Each row is a point. Each copy is the shape, with its points in the same order, stretched, turned, moved and blurred by noise. Some copies are also mirrored. Which?
(in the rows, 128 means zero)

Shape (7 x 3):
[[147 109 124]
 [ 87 120 166]
 [ 75 127 142]
 [ 95 183 144]
 [147 186 152]
 [187 129 137]
 [156  99 129]]
Copy 1:
[[139 109 154]
 [103  69 104]
 [ 84  89 115]
 [ 97 132  71]
 [146 138  76]
 [183 125 142]
 [146 108 158]]
Copy 1 is: mirrored
Copy 2:
[[125 116 103]
 [ 66 124 139]
 [ 71 106 155]
 [105 157 176]
 [136 180 143]
 [152 149  87]
 [126 113  91]]
Copy 2 is: mirrored

Shape, 8 rows:
[[116 124 122]
 [138 106  61]
 [ 96 180 107]
 [150 156 145]
 [110  94  95]
 [ 68 137 127]
 [ 85 113 119]
 [168 107 134]]
Copy 1, 8 rows:
[[112 122 127]
 [111  61 107]
 [ 89 114 171]
 [151 133 163]
 [ 99 100  99]
 [ 76 138 131]
 [ 85 128 112]
 [161 118 118]]
Copy 1 is: mirrored
Copy 2, 8 rows:
[[106 123 121]
 [107  68  72]
 [ 51 153  97]
 [129 170 102]
 [105  76 120]
 [ 58 126 146]
 [ 83 105 144]
 [163 124 106]]
Copy 2 is: only turned

Shape:
[[149 142 130 138]
 [125 180 162 148]
 [123 122 146  88]
 [ 86  68 161 113]
 [155 137 141 124]
 [ 86 133 128 138]
 [ 74  73  88 147]
 [172 146 147 134]]
Copy 1 (8 x 4):
[[139 142 125 151]
 [127 155 170 137]
 [117 151 104 106]
 [143 106 107  68]
 [140 154 119 140]
 [115 109 144 120]
 [130  52 110 120]
 [150 167 125 153]]
Copy 1 is: only turned
Copy 2 (8 x 4):
[[133 167 119 116]
 [114 205 160 103]
 [165 139 155 126]
 [164 121 173 198]
 [153 170 122 114]
 [ 99 133 163 146]
 [ 87  72 137 197]
 [157 192 109 105]]
Copy 2 is: only turned
Copy 3, 8 rows:
[[147 130 133 147]
 [163 185 123 130]
 [133 114 116  87]
 [ 66 126 171  66]
 [157 120 137 131]
 [102 159 117 124]
 [ 34 122 144 151]
 [174 128 141 139]]
Copy 3 is: only turned
Copy 4:
[[138 143 144 151]
 [114 198 191 151]
 [165 120 166 105]
 [131  66 194  99]
 [150 144 164 150]
 [101 133 151 119]
 [ 86  54 107 108]
 [155 143 165 173]]
Copy 4 is: only turned

Shape:
[[122 153 123 127 108 140]
 [ 90 147 148 125  63 117]
 [108  88 171 132 104  95]
 [143 154  71 136 178  90]
 [158  84 111  75 145 159]
 [148 198  91 149 147 101]
 [135 117 145 126 146 170]
 [118 139  88 155 143 114]
 [153  84 199 106 109 140]
 [112 155 111 134 151 116]
 [156 163  73 166 126 131]]
Copy 1 (11 x 6):
[[126 163 140 116 119 114]
 [157 197 163 131  82 142]
 [160 138 152 186 105 144]
 [152 146  68 120 182  86]
 [ 93  95 114 132 136 172]
 [147 161 100  95 150  50]
 [ 87 111 165 146 148 122]
 [137 164 103 135 170 104]
 [113  89 180 172  76 134]
 [153 144 134 119 164 103]
 [106 171  91 117 147  71]]
Copy 1 is: mirrored
Copy 2 (11 x 6):
[[112 155 133 121 113 139]
 [139 156 173 130  82  91]
 [187  95 159 143 111 106]
 [117 140  58 109 171 117]
 [ 99  84 101 100 104 199]
 [ 97 192 103 103 184 120]
 [149 130 125 135 133 195]
 [126 153  87 159 139 125]
 [163  76 188 103 126 161]
 [148 154  98 123 134 124]
 [ 77 179 113 153 169 136]]
Copy 2 is: mirrored
